Each row is a point. The ring and each string are closed loops that go straight from each point to the next, and from the last back to the first. Before rounding, they use only three directions, however many columns there are. Count how often each string passes through the ring. Passing back the other way cancels.
In the rows, zero is written as 128.

Ring, 6 rows:
[[127 155 170 103]
 [111  92 143  81]
 [ 88 100 122 109]
 [102 142 146 165]
 [124 165 171 179]
 [132 197 184 146]]
String (24 x 4):
[[127 140 168 120]
 [119 173 166 127]
 [119 217 176 137]
 [114 188 165 139]
 [127 230 185 151]
 [142 211 196 146]
 [141 159 185 132]
 [138 203 190 118]
 [118 196 169 100]
 [115 145 157 122]
 [119 129 158 115]
 [105 118 142  92]
 [ 92  76 121  67]
 [ 83  98 117  90]
 [ 79  78 110  92]
 [114 100 147 117]
 [117 117 153 124]
 [ 90  72 119 102]
 [ 66  77  96  86]
 [109  72 136  92]
 [112 133 152 122]
 [102 115 138  85]
 [123 100 154  59]
 [142 115 176  90]]
Times through: 2
String:
[[102 104 137 132]
 [ 72  98 108 121]
 [ 65 108 102 107]
 [ 93 123 132 111]
 [115 124 153 119]
 [124  73 151  78]
 [129  69 154  47]
 [116 132 154  70]
 [111 161 156 105]
 [122 144 164 120]
 [143 146 183 107]
 [132 193 182 102]
 [119 202 172 105]
 [113 169 160 118]
 [125 132 165 123]
 [113 149 155 111]
 [109 130 147  78]
 [118  62 142  42]
 [106  58 130  58]
 [ 75  88 107  77]
 [ 81 120 120 110]
 [109 115 146 124]
 [112  96 145 127]
 [ 64 116 104 143]
 [ 56 137 100 153]
 [ 84 138 127 143]
 [105 129 145 135]]
Times through: 4

Ring (8 x 8):
[[160 115 189 164 101 109  80 154]
 [172  91 200 189  98 104  55 164]
 [149 109 166 178 126 114  76 154]
 [116 144 123 149 157 128 114 136]
 [ 95 167 101 123 172 141 152 123]
 [ 91 169 110 108 164 152 183 118]
 [110 155 140 115 140 145 171 125]
 [139 135 169 139 115 123 119 141]]
String (23 x 8):
[[115 153 130 133 148 132 133 131]
 [117 134 148 136 139 144 158 133]
 [ 83 170 110  99 166 164 212 113]
 [ 93 161 127 102 152 161 208 117]
 [ 97 165 136  94 142 161 214 116]
 [131 127 176 131 114 142 163 136]
 [135 150 161 128 118 122 122 136]
 [133 149 147 140 130 116 100 139]
 [142 127 166 153 120 120 103 145]
 [174  91 213 181  87 108  72 163]
 [190  87 222 193  77  91  32 171]
 [166 117 184 173 103  97  49 158]
 [188  92 218 190  79  91  33 169]
 [179  83 223 183  80 110  76 165]
 [145 123 173 154 116 120 105 147]
 [129 152 143 137 134 119 107 137]
 [125 157 152 118 125 129 141 130]
 [103 172 133  97 140 148 187 118]
 [106 170 119 116 153 135 147 124]
 [126 136 150 142 135 131 130 138]
 [106 140 140 124 147 155 186 127]
 [ 67 190  79  90 188 165 214 105]
 [ 91 184  93 110 173 138 153 118]]
Times through: 2
